Rows are points. Each copy is the shape, with its points in the same order, stretched, turned, moved and blurred by noise. Say if it was mirrored as well.

Shape (5 x 2)
[[ 69 -22]
 [-41  63]
 [-32 -16]
 [-36 -30]
 [-24 -29]]
Copy 1 (5 x 2)
[[ 43 -41]
 [-86 -15]
 [-20  31]
 [-16  32]
 [ -3  23]]
Copy 1 is: mirrored
Copy 2 (5 x 2)
[[ 74 -48]
 [-11 100]
 [-10  -3]
 [-17  -8]
 [-15 -26]]
Copy 2 is: only turned
Copy 3 (5 x 2)
[[ -6 -65]
 [ 47  96]
 [-22  30]
 [-34  28]
 [-33  16]]
Copy 3 is: only turned
Copy 4 (5 x 2)
[[ 31 -41]
 [-86  -1]
 [-24  30]
 [-15  43]
 [-11  33]]
Copy 4 is: mirrored

Shape (9 x 3)
[[-22 -48  35]
 [ 34  33 -40]
 [-61 -22 -44]
 [-64 -14 -24]
 [ 26 -23  76]
 [ -1  16   0]
 [ 11 -40  17]
 [ 26  38 -54]
 [-14 -48  30]]
Copy 1 (9 x 3)
[[ 63 -21 -57]
 [-71   7  49]
 [ 36  54  39]
 [ 50  28  35]
 [ 32 -91 -80]
 [ -2 -19  18]
 [ 10 -20 -47]
 [-68  27  78]
 [ 44 -19 -52]]
Copy 1 is: mirrored
Copy 2 (9 x 3)
[[ 77 -17 -14]
 [-50   3  37]
 [ -1  36 -85]
 [  7  47 -65]
 [ 83 -37  69]
 [ -2  21  25]
 [ 53 -41   2]
 [-64  13  27]
 [ 73 -25 -13]]
Copy 2 is: mirrored
Copy 3 (9 x 3)
[[-48 -24 -15]
 [ 38  24 -16]
 [-47  62  17]
 [-50  38  24]
 [-13 -72 -18]
 [ 10   7  -6]
 [-30 -18 -20]
 [ 35  39 -30]
 [-43 -34 -19]]
Copy 3 is: only turned
Copy 4 (9 x 3)
[[-46  17  21]
 [ 97   4 -15]
 [-12  51 -56]
 [-27  38 -53]
 [-23 -25  60]
 [ 26  -5 -13]
 [  3  18  31]
 [104   9 -29]
 [-36  20  23]]
Copy 4 is: mirrored

Shape (10 x 4)
[[-62  12  24  35]
 [ 47 -21   5 -29]
 [-25  27  13  21]
 [-36  12  50   6]
 [-15   6  11  28]
 [ 32 -31 -59 -57]
 [ 57 -29 -29 -49]
 [ 43 -52 -17 -15]
 [ 31 -74 -27 -32]
 [-26  31  21  69]]
Copy 1 (10 x 4)
[[-34  -5 -47 -95]
 [ 11 -31  18  53]
 [ -8   5 -22 -64]
 [-47 -17 -18 -88]
 [  1 -13 -18 -39]
 [ 23  18  -8  92]
 [ 31 -11  17  94]
 [ 15 -43  -9  85]
 [ -6 -42 -20  97]
 [ 16 -21 -26 -86]]
Copy 1 is: mirrored
Copy 2 (10 x 4)
[[ 26 -58  -7  42]
 [  3  26  32 -13]
 [  8 -11 -16  39]
 [ 46 -10 -11  18]
 [  0 -17   2  41]
 [-34  -8  18 -92]
 [-28  19  11 -61]
 [-13 -16  51 -47]
 [-11 -24  54 -86]
 [  7 -30   6  97]]
Copy 2 is: mirrored
Copy 3 (10 x 4)
[[ -46   39  -31  -51]
 [  23  -40   -1   73]
 [ -39   -8  -38  -16]
 [ -41   48  -45  -14]
 [ -37    0   -7   -6]
 [  90 -100  -20   59]
 [  65  -80   -9   88]
 [  41  -39   37   73]
 [  72  -38   37   64]
 [ -95   14    2  -40]]
Copy 3 is: only turned
Copy 4 (10 x 4)
[[ 25  -3   4  46]
 [-14 -27   4 -49]
 [ 10  -6  17  24]
 [ 39 -11  14  16]
 [ 10 -14  -2  25]
 [-63  14  17 -71]
 [-46  -8  10 -75]
 [-30 -23 -29 -50]
 [-38   0 -50 -61]
 [ 16 -37   3  64]]
Copy 4 is: mirrored

Shape (11 x 6)
[[  5   5 -39  28 -68  60]
 [-13  15 -38 -46  32  -6]
 [-22 -20  -8  24  29   6]
 [ 14  16 -67  32 -75 -39]
 [-14  62 -11  18   5   8]
 [ 29   8 -12   6 -16  11]
 [  1  48   0 -52  20 -39]
 [  1  19 -17  49   7  13]
 [-14  -9  43 -14   5 -16]
 [ 31  45  13 -14   3  24]
 [-17 -13  12  16  17  -6]]
Copy 1 (11 x 6)
[[  0  49  51 -27 -41   3]
 [ 36  12  16  43  54  -6]
 [-30   7 -43  29   4  12]
 [ 46  31   7 -45 -61 -11]
 [ 26 -17  12  -6  17  54]
 [ 11   3  25  18 -28  -6]
 [ 43 -33  32  16  63  -7]
 [  1   1 -20  13 -31  37]
 [-30 -35 -14   1  29 -26]
 [ 19 -30  63  15   6  14]
 [-31  -9 -34  13   5  -4]]
Copy 1 is: mirrored
Copy 2 (11 x 6)
[[ 22   7  13 -53 -29  12]
 [-19 -34  19 -10  49   8]
 [-26 -35  14   8 -22 -11]
 [-21  -7 -12 -89   9 -33]
 [ -9  22  46 -22  29 -38]
 [-11   3 -11 -16   2  14]
 [-17  -5   2  -3  76 -17]
 [-26   3  26 -16 -16 -20]
 [ -1 -17 -19  26   6 -16]
 [  0  27   6   3  30  14]
 [-19 -24   2  13 -12 -18]]
Copy 2 is: only turned
Copy 3 (11 x 6)
[[  51  -17  -60   59   39   10]
 [ -38   23    6   -6  -30   45]
 [ -42   16    6    0   25  -11]
 [  35  -23 -100   -2  -39  -20]
 [   5   46  -27  -17   24   39]
 [   3   35  -41   22   -1   -2]
 [ -11   60   10  -32  -36   51]
 [ -16   29  -43   -1   26  -10]
 [   6   46   44   -2   24   -1]
 [   9   74  -21   15   10   35]
 [ -22   31   12   -5   22  -10]]
Copy 3 is: mirrored
Copy 4 (11 x 6)
[[  41  -70  -44   28  -75    7]
 [ -34   24   54   13  -11   24]
 [  35   -6   16   37   26   -2]
 [   1  -27  -33  -11 -121  -76]
 [ -31   -9  -32   41   -8    5]
 [   5    1  -20  -15  -30   15]
 [ -77   34   29  -38   -4   13]
 [  21   -5  -37   47   -6   -4]
 [  -6  -12   12  -45   37    6]
 [ -34   16  -29  -16    0   51]
 [  18   -7    8    6   29   -5]]
Copy 4 is: mirrored

Shape (14 x 8)
[[  24    3   25   -5  -34  -19    0   12]
 [   5   -5   14  -14    1    5    0  -21]
 [ -33   12  -37   44  -67   10   20   -1]
 [ -42   30   -5   56   27  -16  -88    5]
 [  13  -18   11    6   14  -10   26  -13]
 [   9  -10   20  -14  -20  -19    2  -52]
 [-109  -22   22  -21  -17   63   14   14]
 [  -1  -12   42    5    1  -11    6   12]
 [  25  -22   16  -24   19    0   27   -8]
 [  10    6   13  -11   18    7   -4  -14]
 [  16  -31  -13    7    3   -5   -8  -11]
 [ -28   -9  -12  -24   24  -19   20    7]
 [  22    8   -6  -15   31    2   25  -25]
 [   8   13   33   -5    8  -13 -108    1]]
Copy 1 (14 x 8)
[[  27  -11  -17   -2   -1  -17  -54   -1]
 [  -8  -12   -4    3   -1   19  -13   10]
 [  -6  -28  -74  -21  -32   -3  -15  -73]
 [-108   15   62   -8   -6  -59    6  -37]
 [  17   -2  -23   16   17    6    6   -5]
 [  21  -16   17  -11  -20   21   -6  -13]
 [ -57   75  -64    0  -42   85    2  -11]
 [  13   25   -8   17   16   -1  -29   -4]
 [  15   -2  -26   17   17   21   -4   35]
 [ -24  -10    8    1   13   13  -10   22]
 [ -10  -12  -23   20  -11  -15    4    1]
 [ -21   33  -22  -25   10   14   33   16]
 [  -9  -25   -7   -6   28   15   15   27]
 [ -80    3   85   13  -26  -44  -51   25]]
Copy 1 is: only turned
Copy 2 (14 x 8)
[[ 27  30   3   6 -28  29  15 -34]
 [  0 -18   3   5 -18  -8  15 -27]
 [-41  46  11  26 -21  45  28  23]
 [ 42  43 -68  64  37 -27 -23 -10]
 [-18 -14  23 -14  -3   8   8 -37]
 [ -7 -20 -15  -2 -41  -5  30 -49]
 [-23  -2  62  82 -41   5 -72  -3]
 [ 11  12  21  18 -12  23 -15 -58]
 [ -2 -29  30 -22 -12  -1  11 -36]
 [ 15 -15  10   4  -8 -13  11 -31]
 [-17 -18 -25 -14  14   4   0 -12]
 [ -1  15  26  -9 -11 -27 -10  -3]
 [ -2 -26  30 -28  -5 -20  38 -27]
 [ 76  16 -85  52  -3 -10 -21 -28]]
Copy 2 is: mirrored
Copy 3 (14 x 8)
[[-41   6   2 -16 -13 -36 -30 -22]
 [-22  15  24  -4   2  -6   1   1]
 [ 32 -55 -13   3 -18  13 -59 -25]
 [ 16  92  -6  24  -5  56 -75 -26]
 [-26  -2  11   8  27  -4  -9  12]
 [-27  -8  42 -18  21  -1  10 -19]
 [ 77  35 -29 -59  16   4 -36  49]
 [-29  30  -5 -21  18  -8 -32  14]
 [-39   8  18   5  16 -25  11  19]
 [-28  30  16   5  -3  -1  -2   7]
 [-13  12  29  31  15 -16 -16 -11]
 [  3  13 -32  14  23 -13   2   2]
 [-35  -5  14  20  -3   1  20  12]
 [-28 121  35   0 -24  -2 -40 -41]]
Copy 3 is: only turned
